Each row of a before or after table is a point. One or more steps were done to the points. Then noise was added and the rows were shuffled. The steps act on columns, c1 being the first. Name the steps. A step turns or swaps two columns, mirrors them in a line or flattens them onto one, adds a multiple of one to another, or multiplies or shifts one. Angles are multiples of 10 degrees, from the lower column toward the higher: turns from -170 to 170, lines from 10 to 170 but not 90. Use the fewest steps. Two steps may share a column if one is a turn and the other turns, adds or multiplies; they go together, in the order done. Otherwise the lowest column goes first.
(in the rows, 128 means zero)

Before (12 x 2):
[[145 106]
 [131 171]
 [167 132]
 [ 83 187]
 [116  68]
 [ 84 188]
 [175 151]
 [122 200]
 [163 181]
 [ 71 118]
 [123 164]
 [116 111]]
After (12 x 2):
[[170 101]
 [169 116]
 [116  91]
 [123 149]
 [192  99]
 [ 97 127]
 [127  78]
 [202 135]
 [151 184]
 [154  73]
 [ 84 168]
 [205 139]]
Steps: turn c1 and c2 by -120 degrees

Before (9 x 4):
[[145 167 122 154]
 [165 129 105 154]
 [ 57 120 190 174]
 [ 44 186 147 121]
 [180 130 128 131]
 [114 105 103  96]
 [ 39 119 150 204]
 [ 70 128 139 200]
 [188 113  74 106]]
After (9 x 4):
[[ 74 185  60 118]
 [103 110 139 132]
 [116 111  35 131]
 [ 74 106  53 132]
 [143 124 169 132]
 [138 161 144 123]
 [ 92 117  82 132]
 [140 117 209 131]
 [168 130 164 127]]
Steps: mirror c1 and c3 in the line at 20 degrees; flatten c2 and c4 onto the line at 170 degrees

Before (8 x 9):
[[120 115 152 109 123  92 144 143  58]
 [143 130 146 249 125 117 160 138 129]
 [ 91 205 121 128  92  92 180 117 172]
 [137 115 117 127 222 128 179 124 171]
 [ 72  84 163  83  94 134 171 141 164]
 [143 144  97  84 106  77 114 125 143]
 [ 83 132  99  92 116 111 148 115 129]
 [139  84 142 123 138 146 187 123 116]]
After (8 x 9):
[[138 116 123 124 102  76 181 125  29]
 [139  84 154 136 140  88 188 122 120]
 [145 130  82 241 125  86 161 138 130]
 [144 145 118  70 110  91 116 125 147]
 [ 92 205 103 113  80  41 180 117 157]
 [ 83 132 118  80 126  92 148 115 139]
 [120 116 160 126 197  77 144 144 147]
 [ 74  84 192 113  87  92 170 142 156]]
Steps: add -0.3 times c2 to c3; turn c3 and c4 by 30 degrees; mirror c5 and c9 in the line at 140 degrees; add -1 times c7 to c6

Before (10 x 14):
[[181 117 143 149 200 102  44 114 109  35  71 175 108 204]
 [121 163 206 129 190 164 148 181 186  64  77 112 116 105]
 [ 86 119  88 135 124 108  67 194 123 158 179 177 122  95]
 [ 80  85 194 129 120 118 130  77 157 154  53 150 126 136]
 [142  67 109  99 190 163  56 124 170 116 168 199  92 132]
 [ 89 135 135 177 106 121 143 143 188  96  88  94 134 160]
 [147  92  95 164 181 101  93  74  96 162 184 141 143 169]
 [135 168 141 181 135 132 152 100  84  89 118 108  92 129]
 [ 78 151  91  71 101  76  94  65  92 148  73 142 169 117]
 [161 124  92  73 148  75 117 194 142  68  91 191 116 134]]
After (10 x 14):
[[ 88 141 118 175 107 117 161 144 190  95 166 150 137 128]
 [132 167 111 179 132 132 156  98  84  85 139 131  96 131]
 [120 166  46 131 192 166 132 179 184  64 181 148 113 126]
 [185 117 145 146 200 105  32 116 109  32 185 150 107 127]
 [ 80 153 177  73 104  75 102  68  94 147 184 128 169 131]
 [145  96 172 164 181 103 103  74  96 159  71 133 142 127]
 [ 86 118 189 137 125 110  61 190 125 158  78 120 121 132]
 [159 122 165  74 149  80  87 192 141  69 165  74 118 131]
 [ 79  85  62 132 121 123  96  75 161 154 201 127 125 128]
 [143  71 168  99 192 162  34 124 168 119  90 113  91 128]]
Steps: turn c3 and c7 by 160 degrees; turn c7 and c12 by 140 degrees; multiply c11 by -1; multiply c14 by 0

Before (8 x 24):
[[150 156 102 132  61 149 111 155  95 143  61  93 142  95 183 140 132 106
  143 140 197 106 100  85]
 [173 126 141 121 103 152  98 168 144 168 138 110 207 129 130 111  82  87
  107 128 136 130  61 139]
 [183 151 102 116 152 150 128 188 104 118 137  96 157 147 105  96 113 131
  135 110 116 125  81 146]
 [160 139 101 131 141 115 149 162 154  98 135 120 122 134 136  97  96  87
  130 133 133 145 102 138]
 [141  91  80 117 132 103  88  98 145 168 109 112  82  84 164 115 172  91
   89 134 140 125 199  98]
 [162 100 113 151 175 119 165 144 113 147 142 107 131 169 107 103  96 140
  111 108 155 132 126 115]
 [173  70 106 116 137 171 120  83 119 190 124  78  63  67 205 177 146  93
  107 133 116 155 148 157]
 [123  90  97 108 143 139  95 132 185 103 128 110 165 133 156  95  83 113
  126 131 104 160  49 147]]
After (8 x 24):
[[176 135 120 117 132 171 119  84  72 191 121 137  59  68 206 178 123  95
   99 247 135 159 115  93]
 [183 148 104 121 149 147 126 191 152 118 145 156 156 149 102  94 104 127
  170  73 134 125 107 124]
 [146 160 105 134  61 151 113 156 158 151  61 155 142  95 183 143 160 105
  158 222 184 104 130 156]
 [139 113  93 122 132 106  91  98  95 164 112 173  83  83 164 113 186  93
   49 185 154 126 128 123]
 [172 111 156 120 111 156 101 165 127 167 137 172 201 131 132 114  82  84
  175 134 144 127  76 145]
 [122  70 102 107 147 139  88 130  90 101 127 169 169 130 160  92  83 110
  193 172 137 161  84 143]
 [160 103 115 132 140 115 148 166 143 103 133 178 123 135 138  97  98  83
  153 142 130 145 118 138]
 [161 147 110 156 174 123 167 150 103 150 140 166 124 175 105 106 119 143
  122  74 121 130 111 158]]
Steps: turn c2 and c9 by 90 degrees; add -0.3 times c18 to c3; add -1.5 times c4 to c21; shift c12 by 60; add 1.5 times c15 to c20; mirror c17 and c24 in the line at 160 degrees; turn c19 and c23 by 60 degrees

Before (10 x 64):
[[154 143 163  85 156 149 156 159 155 156 110 142 178 147 161 117 109  90
  155  79 108 170 115 167 185 100  89 139 185 151 174  62 177 140 140 159
  200 120 148  60  86  72 136  95 104 174  75  79  93 165 115 110 195 145
   77 134 116 130 192 145 106 100  78 178]
 [153 147 150 121 143 146  97 115 152 166 118 106 119 116 156 194  83 163
  168 143 169 155 140  87 134 145 115 132 121 130 127 116 177 152 113 146
  113 144  93 141 153 108 105  87 133 102 107 124 126 168 157  98 168 185
   86 136 113 134 115  77 157 136 162  98]
 [179 129 107 176 108 115 130 148 140 122  89 156 165 167 126 186 166 122
   77 123 166  75  65 163 101 112 161 158 161 151  90 109 134 126 120 152
  145 160 112  51 162  70 109 146 119 181 111  62 159  76 142 175 178 104
  122 161 157 134 186 108 143 128 128 165]
 [ 85  98 151 152 112 142 175  80  72 133  71 121 118 146  82 113 172 132
  127 163 179 146  77 152 174 171 112  83 151 160 148  70 155 157 144 136
  110 127 122  58  99 119  95 153 101 192 148  74 177  76 172 145 179 183
   78  87  95 132  99 150 107 163 164 121]
 [117 132  85  94 107 156  85 141  63 101  91  90 129 101 145 193 157  96
  148  93 147  87 124 161 157 111 106 177 171 197  85 119 159  86  92 144
  173 153 151  87  82 128 132 158 147 165 168 141 116 151 124 173 174 183
   86  82  69 134 126 129 122 172 118 110]
 [182  99  90 164  78 165 102  58 142 165 166 172 138 109 140 145 152 158
  183 120 131  92  92  78 136 173  75 123 172 151 120 139 169 152 163  79
  189  82  87 113 140 160 129 107 123 168 136 140  80  91 119  98  89  89
   94 163  99 177 104  91 131 132 154 102]
 [103 106 133 149  75 179 161 116 141  84 161  77 123 149  89 101 143 148
  103 151  82 124 124 155  84  98 105 130 172 121 174 102  83 128 152  70
  199 157 151 104 185  97 184 148 195 136 115 147  97 165  94 146 100 165
  141 101  81 116 158 150  71 107  70 166]
 [172 124 135  90 128  91 169 150 101 127 142 119 192 145 153 145  94  98
  181 134 176  97  77  95 128 107 169 111 122 118 157 127 104 112 124  66
  170 159 111 150 134 143 180 100 114 120 122  67 109  92  79  77 169 110
   82 115 122 206 148 163 112 102 166  78]
 [125 130  98 164 115 133 128 125 147 122 101 161  95 102 127 131  83  84
  118 114 185 169 121  83 163 149 127 124 103 137 183  85  84 100  90 146
  110  77 118  85 129 130 155 156 146 183 113  67 151 163 137 164 172  90
  110  89  60 122 120  86  75 149  68 139]
 [109  78 165 174 152  88 163  77 157 117 110 141 119 129 113 116  72 160
  177  60  83 179 140  91 157 183 101 176 147 167 134 127 104 113 169  67
  123 121  46 110 130 109 149 109 156 138 160 147 116 112  78 130 174 102
  130 132  67 105  95  67  70 110  99 128]]
After (10 x 64):
[[ 86 100 151 151 112 142 176  80  74 133  72 122 118 148  82 113 172 132
  126 160 180 146  74 122 173 171 111  82 150 107 148 149 159 156 144 135
  110 126 121  58  99 117  94  75 100 189 146  72 177 151 177 145 177 184
   77  88  96 129  98 149 108 206 165 120]
 [104 105 134 149  76 181 162 118 139  85 162  78 123 148  89 101 142 148
  104 153  83 123 126  81  83 100 107 130 171 147 175  45 104 129 153  73
  200 158 154 104 184  97 186 136 194 137 116 149  98  86  93 145  99 166
  141 103  83 118 158 151  71  91  70 167]
 [108  79 164 172 153  89 162  77 159 118 111 142 120 130 112 115  72 164
  176  59  84 179 140 150 158 183 101 178 149 181 135 150  97 113 169  68
  123 121  47 108 129 108 150 131 156 140 159 148 115 152  74 128 174 104
  131 132  67 103  94  68  70 124  98 128]
 [117 133  83  95 106 155  85 143  63  99  93  88 127 101 144 194 158  97
  151  93 147  85 126 116 156 109 107 176 171 124  87  84 110  87  94 144
  176 152 150  87  82 129 132 121 146 165 169 142 116  91 168 175 172 183
   86  82  70 132 125 129 121 240 118 111]
 [155 145 151 120 141 145  96 113 150 165 118 106 118 117 155 193  81 163
  169 143 168 155 139 190 135 142 114 135 121 119 128  56 147 152 113 147
  114 144  94 142 154 108 104 184 135 103 106 124 126 124 159 100 168 184
   86 137 112 134 116  77 156 142 164 101]
 [172 126 135  89 129  91 171 147  99 128 140 118 193 146 152 146  94  98
  179 135 176  96  78 144 128 107 168 110 121 153 159 181  94 110 123  67
  172 160 111 150 133 144 179 126 112 118 122  66 108 172  76  79 170 109
   82 116 118 206 146 164 111  79 166  78]
 [177 129 107 177 109 115 131 147 142 123  88 153 164 169 127 187 167 125
   78 124 167  76  62  99 103 111 161 159 160 148  89 187 135 127 121 152
  145 159 111  51 163  69 109  82 118 180 112  63 158 156 155 175 179 104
  123 162 158 134 187 108 143 144 129 167]
 [124 131  97 164 116 133 131 127 149 122  99 161  95 102 127 131  83  83
  119 113 186 170 121 143 165 151 127 125 104 108 182  31 159  98  91 146
  111  76 119  86 128 132 155 130 147 184 112  68 151  83  76 165 173  89
  110  89  60 123 122  84  75 164  68 138]
 [156 142 164  83 158 148 154 160 153 158 114 140 176 146 161 118 111  90
  155  78 110 169 115 121 187 101  88 137 187 179 177   6  94 139 140 160
  202 119 150  60  87  73 136 180 103 174  75  78  94 122 182 110 193 145
   78 133 115 129 194 144 106 102  78 177]
 [181 102  89 162  78 164 104  59 142 166 166 174 140 107 142 145 150 159
  185 120 132  94  91 191 138 174  75 123 170 142 120 195 117 154 163  77
  189  81  86 113 139 160 127 122 122 169 136 140  81 170 134 101  90  88
   92 161  99 175 102  92 134 149 153 103]]
Steps: turn c24 and c33 by -150 degrees; turn c33 and c51 by -70 degrees; multiply c62 by 2; turn c30 and c62 by 40 degrees; add -1.5 times c50 to c32; turn c44 and c50 by -140 degrees

Before (13 x 64):
[[125 141 145 147 123 133 179  98 129 141  68 117 143 149 154 119 149 129
  137 119  88  89 145 132 147 177 151 157 140 154 113 164 139 144 155 113
  149 126 140 134 114 158 100 148  68 157  97 129 140 112 123 120 126 146
  116 133 138 163 107 119 147 119 113 144]
 [127 140 137 141   7 139 130 114 141 114 125 170  94 108  77 114 123 123
  114 148 130 130 146 122 121 112 116 122 138 108 139 162 141 129 139 102
  111 130 107 124 122 118 122 125 122 153 115 127 146 121 124 140 133 138
  115 154  73 109 104 124 126 128 157  84]
 [ 53 140 120 148 103 133 151  99  99 121 137 122 129 138  98 114 157 136
  119 113 131 128 130  96 126 126 119 147 140 149 129 111 154 131 127 102
  107 143 150 133 132 134  95 138 152 127 101 101 140 113 129 142 133 136
  201  89 111 150  99 117 142 131 134 137]
 [121 127 141 123 143 143 118  95 124 111 126 120 110 114 136 132 150 142
  122 116 145 129 119 145 127 135 114 125 131 144 138 171 133 136 134  95
  107 120 138 125 103  82 140 129 120 135 140 137 141 142 115 115 130 142
  130 156 138 144 135 125 146 131 149 141]
 [103 142 135 147 140 142 160 132 105 142 121 105  95 145 145 107 132 107
  111 134 121 111 142 152 120 113 171  93 124 139 142  85  89 124 139 144
  119 139 149 128 137 139  64 137 127 132 117 110 124 112 144 144 128 118
  127 130 126 118  89 121  93 109 126 144]
 [123 134 149 135  99 135  99  48 143 130 123 130  96 147 141 126 126 148
  128 118 120  92  97 149 154 163 141 103 147 138 115 171 136 122 114 115
  116 117 155 133 126 130 142 137 125 182 126 137 150 168 129 137  88 127
  158 151  99 157 108 114 143 117 117 138]
 [124 142 147 145 148 138 104 131 142 114 150 109 113 135 149 131 153 123
  128 110 150 132 135 147 113 115 114 100 129 119 109 120 131 149 123 112
  140 170 154 138 110 158 129 132 148 131 115 127 112 139 133 137 139 127
  121  91 131 132  88 113  96 130 112 143]
 [112 130 143 142 135 137 103  75 141 144  95 100 133 148 108 115 126 148
  103 211 139 134 104 140 127 139 130 100 134 155 141 118 147 122 145 109
  126 124 106 101 136 142 147  72 140 122 156 118 131 126 112 133 130 129
  113 151 119 100  88 134 139 124 123 131]
 [124  77 149 125 100 124 125 106 145 120 146 112  96 128 151 116 153 136
  170 149 147 127 129 143 124 114 136 102 150 107 142 147 149 127  94 105
  114 123  90 104 125 137 136 150 150 127  85  91 126 107 195 143 129 151
  111 112 132 103 101 142 154  76 114 145]
 [109 131 128 144 134 103 107  97  96 112 130 144 125 135 132 130 150 133
  129 108 119 117 115  97 145 112 135  95 123 147  68 163 151 133 142 102
  122 136 140 127  78 149 134 106 152 133 102 126 134 135 191 127  96 141
  137 126 139 165 108 120 147 128 157 117]
 [113 126 126 116 146 135 111 101  71 125 122  97 100 132 152 130 152 132
  108 108 108 115 146 118 119 183 154  98 139 145 134 156 146 124 155 106
  125 123 156 106 136 127 142 121 134 163 106 132 115 122 126 142 124 120
  145 136 123  99 111 115 144  97 113 139]
 [115 145 131 122 140 129 105 126 135 138 132 124 120 150 121 121 131 131
  132 117 144 130 136 139 137 189 118 102 122 133 144 158 134 149 153 116
  168 117 149 122 101 148 144 152  78 123  84  80 129 106 133 124 122 118
  112 131 127  99  93 140 117 121 117 145]
 [114 133 143 131 146 129 142  80 124 118 150 104 129 127 154 122  87 120
  110 129 142 121 140 152 118 110 120 117 121 155 144 163 146 153 138 117
  117 113 123 108 126 147 144  94 133 140 123 130 127 155 115 140 118 135
  109 154 120 134 118 126 120 129 126 134]]
After (13 x 64):
[[113 131 141 138 150 130 141  76 110 116 150 106 129 130 155 126  85 124
  109 125 142 116 117 151 139 110 126 118 123 154 143 163 143 152 145 120
  117 110 121 109 124 128 149  94 131 142 122 132 140 101 114 138 117 143
  132 105 122 141 118 122 120 130 123 137]
 [123 140 135 140  10 137 130 116 115 112 126 171  95 106  74 113 128 123
  112 144 129 136 109 122 136 111 121 123 139 109 141 166 138 124 141  99
  108 129 108 122 118 119 108 125 118 151 111 124 125 148 128 138 135 150
  146  95  75 136 101 128 124 130 156  84]
 [116 128 127 118 146 132 110 100 133 126 121  95 103 130 154 130 150 133
  107 112 108 118 119 116 139 182 160 101 142 146 136 156 146 125 157 104
  125 123 156 106 136 125 121 116 134 164 110 130 145 148 128 141 127 130
   67 127 123 147 109 117 149  97 112 134]
 [124 139 145 144 125 131 181  96 117 141  67 114 144 154 153 119 149 128
  138 117  90  87 121 132 108 177 155 159 142 152 113 162 138 146 152 112
  147 129 137 133 115 132 122 148  68 156  99 126 121 121 121 115 128 152
  129 117 140  93 103 118 143 121 117 144]
 [ 56 145 119 149 103 131 150 100 195 122 137 121 128 137  95 113 157 133
  120 113 132 131 120  95 128 130 119 150 139 149 122 114 150 129 127 105
  107 140 148 130 132 130 109 137 149 129  99 101 101 125 133 145 129 145
   86 159 110 100 100 120 143 130 134 133]
 [ 99 137 143 152 143 140 158 133 125 143 124 106  96 148 144 109 130 110
  111 132 119 116 132 148 134 115 174  94 123 141 145  81  90 119 140 146
  118 141 149 126 135 131  56 133 125 130 116 113 131 145 149 145 129 126
  104 126 128 125  88 119  92 109 123 142]
 [122 142 147 147 150 136 102 131 120 114 148 106 110 141 151 135 152 124
  128 108 148 132 115 144 143 116 118 103 127 117 113 121 133 144 126 111
  139 176 155 138 110 125 130 135 149 131 114 126 128 117 134 137 137 136
  143 172 130 134  89 115  96 131 114 147]
 [126  76 150 125 100 126 126 106 117 120 144 113  97 129 150 115 154 138
  166 149 145 126 128 141 129 117 136 101 146 109 139 149 148 129  97 103
  112 124  89 104 124 135 116 150 153 128  86  91 120 163 189 143 131 159
  150 142 130 133 101 142 158  80 111 145]
 [121 127 143 126 143 145 117  97 131 113 126 123 111 107 138 131 152 141
  121 115 146 131 132 143 126 130 115 124 132 145 138 166 136 141 134  97
  109 120 137 126 105 127 151 130 122 139 141 135 132 109 110 113 130 153
  118 101 136 129 133 127 145 130 147 137]
 [112 130 137 143 132 136 104  72 116 150  93  98 133 147 111 116 125 148
  100 212 135 135 152 138 127 138 126  98 134 156 144 118 152 120 151 110
  129 124 106 102 137 132 127  74 142 122 155 120 140 149 111 132 128 137
  143 105 120 144  89 136 136 125 119 128]
 [115 142 129 120 143 128 106 128 117 143 134 127 119 153 122 121 132 128
  132 117 144 130 115 138 120 189 121 101 121 133 142 161 132 151 155 117
  165 114 148 124 101 132 124 152  78 126  81  81 124 161 130 122 121 130
  141 125 128 138  92 136 118 122 115 143]
 [122 132 152 133  96 138 101  49 162 128 122 130  94 145 144 121 128 150
  132 117 120  89 163 149 103 160 130 102 147 137 115 170 136 125 117 111
  112 114 153 132 130 130 166 136 125 183 124 134 120  81 130 135  88 135
  135  97  99 126 109 111 144 119 116 138]
 [111 131 125 147 139 101 105  98 132 114 133 144 122 140 133 128 148 136
  130 110 117 116 142  98 107 113 131  93 122 144  71 163 151 135 139 102
  123 135 143 124  77 126 161 110 154 129 103 128 125 100 194 129  94 148
   92 127 140 106 109 119 147 125 159 113]]
Steps: mirror c9 and c55 in the line at 40 degrees; flatten c14 and c42 onto the line at 10 degrees; mirror c23 and c27 in the line at 80 degrees; multiply c25 by -1; add 0.7 times c58 to c43; turn c50 and c58 by 140 degrees; turn c49 and c56 by -150 degrees; shift c54 by 10
